Each row of a before or after table is a point. The points were changed in one or more steps. Then noise was added and the rows were shuffled. The steps act on how far a point lies along the listed directions, d1 being the first. Name the steps. A step turns or swaps two directions, mirrors them in a line or flattens them onto one, adds a multiple of one to another, or multiplies one. Angles are multiples of 10 degrees, from the lower direction toward the higher: turns from -170 to 170, lines from 10 to 170 but not 90. Use the fewest steps. Two steps may share a direction if one is a turn and the other turns, adds or multiplies; they go together, in the order done. Otherwise the lowest direction goes first.
In the rows, 128 means zero.

Directions:
(1): [142  93]
(2): [ 93 114]
Before (12 x 2)
[[129 168]
 [110 120]
 [141 160]
 [ 92 139]
 [103 157]
 [154 176]
 [ 83 150]
 [129 170]
 [104 120]
 [ 96 129]
 [126  93]
 [101 132]]
After (12 x 2)
[[112 130]
 [106 160]
 [107 151]
 [103 101]
 [107 150]
 [151 156]
 [156 161]
 [128 163]
 [179 147]
 [103 135]
 [160 143]
 [110 172]]
Steps: turn d1 and d2 by 40 degrees

Directions:
(1): [150 152  91 107]
(2): [104 168 148 114]
(3): [139 109 147  83]
(4): [169 144 154 142]
Before (8 x 4)
[[184  81 109 148]
 [ 95 123  59 103]
 [130 155 141 131]
 [129 132 150 125]
 [136 143 145 110]
 [130 131  85 125]
 [106  96 127 114]
 [108  89  85 147]]
After (8 x 4)
[[100 123 128 137]
 [137 159 146 104]
 [135 103 119  98]
 [117 115 122 143]
 [143 147 171  65]
 [114 125 139 152]
 [177 138 127  87]
 [145 173  67 117]]
Steps: turn d1 and d2 by 90 degrees; mirror d3 and d4 in the line at 140 degrees

Directions:
(1): [132 145  86  88  88 132 114 116]
(2): [171 148 135 128 130  71 126 123]
(3): [113 106 153  87 112 110 173 135]
(4): [108  88 105 121 154 101 112  90]
(5): [157 129 113  91 178 148 136 145]
(6): [119 155  97 149 138 127 181 105]
Before (9 x 8)
[[ 86 144 103 114 109 188 149 146]
 [128 138  92 118 135 103 126  64]
 [122 153 151 118  61  86 176 137]
 [139 122 142  70  87 124 150 155]
 [ 88 103  98  98 125 139 106  99]
 [107 120 156 119 147  98 158 119]
 [146 152 168 113 135 124 153 163]
 [117 129 169 172  74 112 148 138]
 [123 100 138 153 174 167 122 125]]
After (9 x 8)
[[132 122 158  92 106 130 171 154]
 [119 147 168 122  68  99 176 149]
 [ 94  94 119 120 147 116 116  94]
 [ 78 115 114 124 134 180 137 142]
 [118 124 145  98 131 103 145 119]
 [113 129 159 156  63 123 144 135]
 [138 155 156  97 124 139 155 163]
 [126 104 108 127 159 161 115 107]
 [139 133 126 131 142  92 122  81]]
Steps: multiply d1 by 0; turn d2 and d4 by -20 degrees; multiply d6 by 0.4

Directions:
(1): [114 146 163 134 148 129  99 135  67 137  98]
(2): [ 89 139  97 127 111  76 150 125 117 165 116]
Before (9 x 11)
[[ 91 132  88 121 109  99 150 115 118 156 110]
 [156 126 186 134 163 175  84 124  98  82 132]
 [166 119 189 118 153 184 107 144  97 104 119]
 [157 126 141 125 138 145 112 133 145 110 145]
 [ 88 145 138 135 126  99 134 135  88 146 103]
 [154 137 192 134 167 184  81 150  88 113  97]
 [130 134 113 121 120  95 122 132 111 139 114]
 [107 126  75 138 110  94 152 104 122 163 118]
 [148 103 162 131 153 180 109 131 119  93 131]]
After (9 x 11)
[[156 110 133 121 132 184 119 119 144  94 134]
 [ 80 137  86 127 107  54 159 111 126 160 129]
 [171 110 133 141 142 186 110 111 131  99 134]
 [142 111 120 127 115 148 152 130 179  99 153]
 [ 93 131  72 122  98  69 173 132 160 180 117]
 [ 94 129  94 113 101  72 178 131 123 178 116]
 [113 146 126 127 130  94 121 134 109 149 120]
 [163 119 121 119 123 131 119 131 144 110 134]
 [ 81 120 102 129 120  85 151 123 108 159 113]]
Steps: turn d1 and d2 by 160 degrees

Directions:
(1): [185 144 114 158 166 132 109 121 140 162 125 114 112  88]
(2): [132 121 127 155 161  96 102 113  99 141 100 136 160 184]
Before (13 x 14)
[[ 78 119 151 128 131  95 131 127  98 119 117 150 163 211]
 [ 81 119 147  82  87 131 164 135 151  76 151 131 122 143]
 [101 128 133 112 101 128 142 123 119 124 117 127 129 162]
 [123 105 127 146 167 102  97 124 100 143  98 128 154 172]
 [162 120 106 131 144 134 128 121 124 135 130 138 118 120]
 [214 169  91 146 163 168 122 142 171 174 139 114  81  27]
 [ 83 116 127 117 141  93 113 121  87 123  86 136 189 223]
 [118 139 135 102 122 144 131 135 149 139 136 132  95  92]
 [169 146 117 125 124 146 124 134 141 138 156 106 111  95]
 [155 137 128 125  94 155 136 118 153 112 161 106  75  66]
 [177 146 133 170 170 115 112  96 139 180 119 107 133 100]
 [116 146 137 131 132 121 134 133 119 122 121 152 135 142]
 [141 133 127 128 151 100 136 127 120 138 101 125 135 134]]
After (13 x 14)
[[171 140 124 137 109 152 127 115 151 122 156 102  76  63]
 [140 137 125 142 139 119 118 112 115 152 102 119 130 156]
 [147 141 122 108 102 151 136 139 142 122 163 110 108  98]
 [110 126 143 153 162  87 112 118  95 142 106 145 164 206]
 [123 148 136 136 139 121 130 130 119 128 119 152 136 141]
 [188 141 123 165 190 104 103 106 141 151 116 115 127 129]
 [138 142 131 117 141 139 120 129 149 152 129 128  96  90]
 [130 114 113 106 113 141 147 129 126 113 141 142 117 123]
 [ 95 118 125 127 152  90 106 119  85 132  82 135 190 222]
 [116 148 113  71  71 192 175 169 180 107 171 130  78  40]
 [ 78  94 138 111 122 113 123 137 103 111 113 136 152 178]
 [ 76 125 158  92  71 140 171 124 148 109 154 124 129 113]
 [111 127 133 104 121 108 154 134 123 117 111 129 133 138]]
Steps: mirror d1 and d2 in the line at 120 degrees

Directions:
(1): [146 152  65 114 138 115 126 137 158  93 178 149 155 117 119 111 114 116
 160  96]
(2): [150 140 154 117 127 145 137 173 161 116 118 133 153 150 126 149 145  68
  74 104]
Before (11 x 20)
[[131 129 149 111 135 136 128 160 135 129 105 122 138 142 129 144 149 107
   92 125]
 [123 121 100 139 130 125 125 101 117 122 152 124 118 122 120 113 113 150
  155 124]
 [116 123 178 133 124 124 138 140 120 150  92 108 120 144 135 148 126 113
  102 135]
 [130 131 119 132 137 130 131 141 124 121 130 128 141 135 121 121 128 122
  142 120]
 [111 118 169 134 105 135 149 142 108 146  83 117 129 137 133 147 144 115
   86 132]
 [143 126  84 127 132 107 123 117 142 101 162 130 142 109 109 112 100 146
  174 113]
 [116 120 167 138 123 140 133 121 105 132  95 116 116 137 130 136 131 136
  110 147]
 [119 110 159 137 133 145 138 124 112 131 101 130 111 144 133 137 139 120
   98 130]
 [129 128 181 125 121 147 137 160 134 143  93 112 117 154 130 144 142 107
   79 138]
 [137 123 163 123 125 133 132 144 137 130 111 132 123 145 127 144 143 106
   93 131]
 [132 141  91 134 129 113 115 101 129 120 155 124 121 114 124 110 114 156
  171 138]]
After (11 x 20)
[[138 130 177 108 133 148 133 182 146 131  90 121 144 156 129 159 160  79
   58 120]
 [115 101 195 142 128 155 140 127 103 145  75 120 102 154 137 149 148 115
   73 141]
 [117 120  74 140 132 114 120  83 108 120 168 126 112 110 119  99 102 174
  187 128]
 [134 136 110 129 139 129 132 144 131 115 138 132 147 133 120 119 126 118
  145 114]
 [108 108 219 139 100 148 153 151 100 165  48 106 120 151 138 165 159 103
   47 145]
 [112 113 222 137 119 136 142 148 112 167  59  97 111 157 140 164 139 104
   69 147]
 [126 144  52 135 133  99 110  80 123 113 180 129 117  99 122  92 100 185
  213 139]
 [132 121 233 127 115 165 144 181 135 157  57 103 114 173 136 166 161  80
   29 143]
 [147 137  32 121 138  92 119 106 150  81 201 142 151  93 103  92  83 161
  217 101]
 [142 121 193 123 122 145 137 162 143 135  91 130 125 158 129 158 154  83
   59 130]
 [106 106 202 145 118 147 133 115  89 151  68 105 102 144 136 145 139 141
   92 165]]
Steps: multiply d1 by 2; multiply d2 by 2

Directions:
(1): [160 134  95  78  88 123 137 110  84 157 131 109 100 117 148  82 155 121
 144 160  98 140 162 154 146 118 129 122 152 146 182 131]
(2): [107  96  87 118 104 179 131 135 166 124 106 132 136 144 134 116 130 130
 145 156  85 115  75 124  80 142 140 165 122 160 137  77]
(3): [151 119 112 150  96 115 108  79 166 142 119 112 130  98  66 137 137 145
 104 140 147 127 154 159 120 134  66 174 114 103 136 107]
Before (12 x 32)
[[113 111 106  83 109 176 141 145 107 142 130 155 132 144 187  98 133 123
  142 142  80 126  85 121 120 116 173 106 134 169 152 114]
 [131 145 181 144 156  87 109 114 123 125 147 152 140 124 115 161 102 135
   97 106 180 138 175 128 147 110 117 106 122  97  95 149]
 [160 138 130  44 150 118 164 157  25 147 151 146  92 139 217  91 165  96
  163 122  89 160 140 121 171 110 192  52 185 152 175 160]
 [131 126 106 129 122 127 114 102 158 136 108 137 146 115 115 143 135 134
  119 115 138 125 116 138 112 131 107 164 110 119 134 109]
 [ 94 138 159 162 162 126 127 146 141  99 138 151 136 120 109 166 107 140
   95  81 169 122 124 113 119 140 125 115 117 113  81 142]
 [108 104 139 135 143 156 119 161 158  91 112 153 141 162 158 146  91 115
  159 118 118 114  80  91 112 143 165 131 101 163 101  95]
 [169 122 103 140  56 111 113  73 149 170 128 111 105  97 103 145 140 146
  103 164 141 143 155 186 121 129  74 176 102 120 159 116]
 [151 107  92  94  87 133 140 111 118 137 122 126 130 113 151 115 123 115
  148 133 113 140 120 117 121 146 132 123 150 140 144 131]
 [187 151 119 156  81  87 104  44 129 163 116 100 123  87  73 128 142 141
  107 136 152 140 192 182 145 139  46 161 118  88 157 130]
 [120 156 165 120 149 117 148 139  60 131 143 145 120 125 141 148 118 109
  151 104 145 140 166 102 157 115 160  70 155 132 135 172]
 [128 139 129 142 113 105 121 109 151 138 123 131 128 118 100 126 132 144
  124 125 139 135 131 143 116 139  86 152 119 122 131 112]
 [146 153 141 140 114  90 116 106 137 133 152 118 135 122 109 125 147 138
  120 117 143 136 163 137 158 119 107 132 134 101 117 139]]
After (12 x 32)
[[136 110  87  76  79 168 134 115 110 158 126 140 123 125 164  86 147 129
  136 159  78 130 109 144 123 114 143 126 135 164 175 104]
 [130 147 180 135 158  90 114 121 112 125 148 153 137 129 129 154 102 130
  103 106 174 140 173 125 150 108 130  96 127 103  98 153]
 [153 103  92 109  82 129 132  98 137 136 119 124 135 105 128 125 122 120
  137 132 124 138 123 122 115 150 112 138 142 129 139 124]
 [110 139 146 154 137 111 123 129 156 122 124 143 138 131 110 142 118 141
  124 109 145 130 112 124 111 142 103 140 113 123 109 117]
 [146 145 162 215 134  94  95  72 180 126 113 127 156 104  55 183 109 148
   89  95 187 127 148 147 124 150  51 164  89  70  90 129]
 [ 95 145 153 128 163 131 141 166 100 105 146 152 124 132 151 141 114 128
  115  88 146 128 123 107 131 132 159  88 136 134 100 155]
 [122 111 123  93 129 157 132 168 114 105 118 146 121 166 195 111 105 103
  180 136  90 122  92  96 128 134 189 109 122 185 135 105]
 [211 126  90  54  82  95 136  72  63 183 137 112  81  87 131  83 193 120
  135 157 105 164 197 181 168 114  96 120 176 123 215 129]
 [133 117 141 190 104 119 106  99 190 136 125 134 134 114  91 192 110 152
   90 128 169 130 116 154 104 139  82 175  79 104 100 117]
 [136 151 150 156 126  93 113 110 152 125 150 124 144 126 101 140 139 141
  115 107 153 132 153 129 152 122 107 134 126  95  99 138]
 [112 128 121 135 147 134 119 126 156 122 110 148 154 129 133 153 124 131
  123 101 139 121  96 118 110 132 131 148 108 124 115 115]
 [148 153 140 111 112 107 140 102  63 152 138 128 108 102 113 133 136 117
  145 125 143 145 196 133 161 114 125  94 157 125 165 161]]
Steps: turn d1 and d3 by 60 degrees; add -0.3 times d2 to d3
